Each row is a point. To make a cloud, some directions were put in groups of two or more. Within a group, all points are equally far from the middle, so they leave a hole (a ring in 2 directions, a hollow ball in 3). The other directions are filled evenly. Then the cloud was stretched, turned, moved and blurred a little. Count the holes, and give their numbers of directions, smallest first.
In the rows, 100 means zero.

Cloud, 20 rows:
54; 124; 123
35; 135; 101
115; 118; 37
54; 173; 63
154; 132; 98
145; 49; 128
169; 84; 93
133; 45; 54
96; 108; 23
142; 71; 50
110; 140; 149
78; 63; 24
111; 70; 29
92; 34; 69
45; 137; 114
112; 50; 38
172; 87; 111
105; 72; 26
67; 148; 32
76; 82; 17
Holes: 1 (3)

Cloud, 31 rows:
163; 90; 87; 48
88; 141; 140; 148
40; 85; 74; 127
61; 99; 74; 56
99; 37; 90; 115
50; 20; 47; 124
82; 138; 66; 129
74; 76; 99; 73
155; 114; 70; 100
160; 162; 140; 131
137; 106; 72; 154
147; 144; 83; 109
73; 135; 28; 105
157; 81; 107; 124
144; 155; 95; 112
102; 35; 114; 140
114; 36; 62; 144
75; 72; 79; 49
83; 133; 145; 152
91; 45; 124; 128
109; 147; 91; 140
114; 112; 80; 195
138; 114; 45; 111
90; 101; 145; 75
121; 44; 73; 188
98; 45; 86; 91
114; 66; 105; 52
158; 102; 88; 114
141; 71; 92; 49
73; 106; 93; 46
158; 80; 119; 138
Holes: 1 (2)

Cloud, 50 rows:
125; 5; 113; 63; 127; 118
177; 117; 97; 77; 138; 76
56; 88; 127; 143; 60; 56
82; 158; 69; 156; 97; 107
107; 19; 56; 76; 137; 127
44; 68; 84; 55; 110; 120
18; 74; 98; 107; 97; 152
20; 50; 86; 98; 80; 114
140; 163; 128; 90; 56; 124
100; 102; 74; 85; 58; 180
92; 127; 146; 81; 75; 38
60; 63; 131; 119; 138; 173
105; 127; 55; 50; 103; 82
53; 30; 56; 105; 81; 81
112; 100; 151; 40; 116; 83
72; 75; 126; 154; 142; 139
23; 102; 112; 81; 110; 158
124; 59; 20; 124; 78; 65
141; 164; 43; 99; 83; 104
195; 128; 108; 76; 116; 99
152; 92; 122; 33; 83; 81
135; 46; 104; 114; 131; 51
77; 139; 175; 73; 127; 140
100; 53; 152; 116; 108; 171
172; 72; 86; 141; 72; 103
137; 90; 51; 64; 58; 162
131; 116; 53; 151; 59; 99
69; 102; 88; 118; 62; 22
107; 64; 75; 125; 132; 185
46; 176; 124; 111; 133; 98
187; 97; 84; 110; 78; 60
106; 16; 53; 89; 139; 117
37; 161; 105; 99; 122; 68
139; 75; 50; 66; 54; 160
34; 66; 108; 67; 129; 134
32; 64; 111; 128; 133; 151
155; 127; 87; 62; 46; 144
128; 77; 49; 79; 61; 171
101; 110; 161; 74; 65; 162
82; 105; 162; 78; 129; 178
180; 97; 106; 50; 65; 146
23; 73; 93; 124; 100; 152
75; 149; 170; 92; 132; 83
136; 171; 55; 101; 69; 110
162; 74; 67; 114; 65; 44
141; 62; 45; 140; 139; 136
38; 108; 85; 164; 111; 112
131; 63; 35; 59; 71; 147
65; 96; 166; 59; 61; 121
151; 69; 98; 30; 59; 103
Holes: 3 (2, 2, 2)

Cloud (46 x 6):
107; 183; 91; 85; 43; 142
137; 116; 137; 101; 144; 8
122; 159; 100; 48; 123; 96
25; 118; 65; 122; 110; 65
104; 189; 128; 116; 97; 75
127; 65; 164; 100; 77; 89
125; 136; 116; 167; 140; 129
93; 128; 38; 159; 102; 94
147; 95; 51; 136; 110; 40
124; 93; 110; 123; 98; 175
82; 164; 75; 86; 84; 154
147; 131; 82; 72; 46; 44
64; 83; 109; 55; 135; 66
148; 105; 94; 62; 53; 114
89; 120; 137; 127; 103; 156
50; 150; 62; 107; 113; 146
172; 157; 99; 107; 37; 135
78; 68; 102; 42; 98; 122
54; 135; 45; 78; 46; 89
172; 152; 42; 106; 100; 119
133; 183; 141; 137; 103; 59
127; 55; 59; 106; 148; 149
185; 88; 106; 88; 121; 68
123; 80; 74; 64; 97; 106
99; 122; 90; 176; 148; 137
138; 184; 104; 140; 80; 60
47; 115; 21; 84; 137; 128
76; 32; 81; 128; 106; 178
180; 76; 79; 115; 178; 116
80; 59; 165; 98; 82; 57
84; 181; 130; 111; 55; 99
71; 142; 73; 122; 50; 141
172; 124; 75; 119; 61; 59
104; 33; 106; 102; 108; 65
97; 151; 138; 131; 130; 58
173; 58; 100; 138; 142; 59
110; 87; 120; 75; 138; 33
109; 82; 109; 65; 82; 156
100; 129; 46; 132; 132; 178
94; 139; 73; 80; 169; 119
176; 122; 136; 134; 119; 154
126; 161; 116; 72; 96; 5
131; 112; 157; 89; 144; 126
93; 142; 102; 131; 36; 97
121; 192; 138; 91; 136; 73
118; 113; 75; 128; 83; 178
Holes: 1 (4)

Cloud:
111; 8; 102; 67; 114; 131; 145; 85
168; 117; 101; 103; 71; 134; 114; 88
74; 119; 60; 66; 131; 125; 141; 140
97; 79; 93; 120; 155; 136; 103; 149
85; 173; 145; 117; 141; 152; 93; 128
130; 85; 130; 118; 137; 89; 133; 40
49; 88; 102; 54; 95; 100; 174; 59
154; 107; 71; 93; 154; 90; 83; 41
144; 64; 134; 111; 93; 78; 111; 32
51; 104; 140; 100; 58; 62; 148; 116
93; 119; 86; 166; 114; 96; 84; 59
124; 77; 29; 125; 110; 63; 106; 93
132; 51; 135; 92; 88; 72; 134; 54
125; 60; 82; 56; 114; 32; 88; 72
116; 66; 112; 153; 69; 170; 96; 98
95; 76; 97; 146; 143; 156; 145; 124
67; 37; 114; 61; 114; 166; 145; 100
82; 17; 96; 104; 72; 99; 104; 130
84; 42; 121; 140; 66; 135; 151; 105
98; 100; 159; 170; 105; 170; 119; 134
104; 65; 101; 54; 139; 79; 60; 76
110; 81; 108; 44; 115; 124; 44; 108
128; 131; 112; 97; 160; 92; 80; 86
149; 56; 131; 146; 76; 148; 109; 116
130; 104; 195; 89; 88; 127; 87; 71
80; 135; 89; 76; 56; 137; 94; 167
49; 85; 125; 135; 135; 166; 137; 60
114; 36; 65; 86; 81; 172; 115; 63
146; 43; 65; 131; 120; 160; 80; 77
67; 112; 137; 144; 70; 95; 156; 53
112; 109; 144; 86; 119; 85; 50; 121
54; 139; 90; 106; 109; 70; 147; 129
106; 89; 95; 16; 96; 107; 122; 122
170; 109; 105; 96; 90; 176; 99; 118
116; 117; 131; 74; 90; 187; 154; 112
144; 80; 80; 88; 149; 149; 78; 135
133; 69; 152; 75; 46; 167; 59; 110
70; 84; 159; 159; 74; 121; 107; 62
90; 86; 91; 79; 83; 116; 35; 102
132; 82; 114; 21; 73; 98; 110; 109
123; 107; 107; 60; 103; 137; 33; 133
116; 94; 112; 116; 65; 48; 100; 152
89; 85; 65; 76; 108; 107; 39; 82
115; 96; 144; 63; 93; 124; 163; 82
61; 23; 100; 141; 92; 154; 143; 86
38; 92; 136; 97; 87; 75; 150; 60
38; 68; 105; 125; 104; 178; 130; 57
95; 149; 179; 46; 65; 131; 100; 72
65; 88; 64; 32; 108; 145; 118; 135
153; 103; 130; 156; 90; 76; 122; 81
136; 177; 136; 110; 95; 145; 74; 72
109; 80; 130; 51; 50; 167; 58; 116
83; 54; 60; 102; 78; 156; 152; 64
100; 136; 148; 27; 66; 102; 111; 75
73; 128; 166; 167; 106; 122; 129; 72
26; 96; 93; 82; 84; 92; 96; 57
72; 113; 65; 110; 145; 180; 138; 123
138; 77; 181; 133; 58; 150; 64; 97
69; 52; 88; 103; 83; 34; 132; 96
117; 188; 111; 85; 87; 95; 66; 104
89; 124; 113; 73; 66; 88; 44; 88
71; 107; 99; 153; 94; 111; 56; 131
31; 78; 113; 73; 100; 145; 123; 145
65; 128; 140; 45; 100; 80; 125; 89
37; 89; 113; 79; 72; 126; 142; 154
55; 176; 124; 78; 110; 115; 84; 115
114; 132; 125; 134; 51; 107; 125; 57
107; 83; 85; 50; 144; 140; 60; 123
133; 72; 60; 58; 125; 158; 150; 55
89; 140; 110; 155; 89; 47; 87; 107
80; 70; 65; 125; 107; 190; 119; 69
Holes: 3 (2, 2, 3)
